Every row gives one point. Examples show where two turns around zero, p and q, send a point. Write where each new point lands after one turn and then the other. Backwards means that the second turn is done in reverse. Each puzzle has new turns, and all numbers are rounded.
In the rows, zero is written as 128.

Turn p:
[164 120] => [147  96]
[111 152] => [134 157]
[109 112] => [103 131]
Turn q:
[122  96] => [110 101]
[111 123] => [110 130]
[161 132] => [160 119]
[118 161] => [131 162]
Where do these land?
p, then q: [ 97 115] => [105 152]
q, then p: [139 155] => [157 127]
q, then p backwards: [147 118] => [149 127]
p, then q backwards: [115  96] => [103 104]
p, then q: [143 155] => [159 124]

Turn p:
[161 140] => [163 129]
[138  92] => [126  91]
[ 97 135] => [101 144]
[111 153] => [120 157]
[133 121] => [131 120]
Turn q:
[123 104] => [150 118]
[136 128] => [130 136]
[147 170] => [ 91 156]
[106 109] => [142 102]
Where do these land?
p, then q backwards: [124 109] => [110 134]
p, then q: [141 170] => [ 99 161]
q, then p: [134  95] => [159 116]
q, then p: [114 139] => [111 122]

Turn p:
[139 152 105] => [147 152 111]
[125 150 142] => [109 145 122]
[135  73 142] => [133  88 168]
[112 137 123] => [122 126 110]
Turn q:
[132 115 101] => [119 129  99]
[121 124 156] => [131 112 152]
[156 121  88] => [137 140  81]
[129 163 142] => [141 153 154]
[143 123 154] => [150 112 141]
[ 86 123 127] => [ 89 124 143]
Where do these land?
p, then q: [103 119 166] => [ 89 108 144]
p, then q: [103 100 119] => [121  98 105]
q, then p: [149 152 115] => [138 160 122]
p, then q: [117 135 132] => [115 132 125]
p, then q: [167 134 108] => [168 145 135]

Turn p:
[ 87 126 105 141] => [ 80 122 130 120]
[122 163 147 136] => [123 155 128 159]
[122  91  97 112] => [121 102 121  85]
[129  98 131 129] => [134 112 146 111]
[143 158 155 118] => [150 159 124 150]
[166 131 133 131] => [161 118 119 143]
Turn q:
[112 115 150 144] => [105 124 135 104]
[ 97 108 116 148] => [113  90 122 113]
[143 167 157 136] => [104 171 123 142]
[143 143 116  90] => [165 147 115 140]
[146 108 101 122] => [153 108 144 142]
Where do these land?
p, then q: [169 115 152 116] => [140 151 165 151]
p, then q: [128 143 141 140] => [106 129 130 135]
q, then p: [ 96 109  76 142] => [132  79 147  90]
p, then q: [143 120 145 101] => [145 154 135 146]
p, then q backwards: [126 153 150 123] => [151 149 136 119]
q, then p: [107 135 148 144] => [104 144 123 110]
q, then p: [127 121  84 130] => [138  88 143 124]
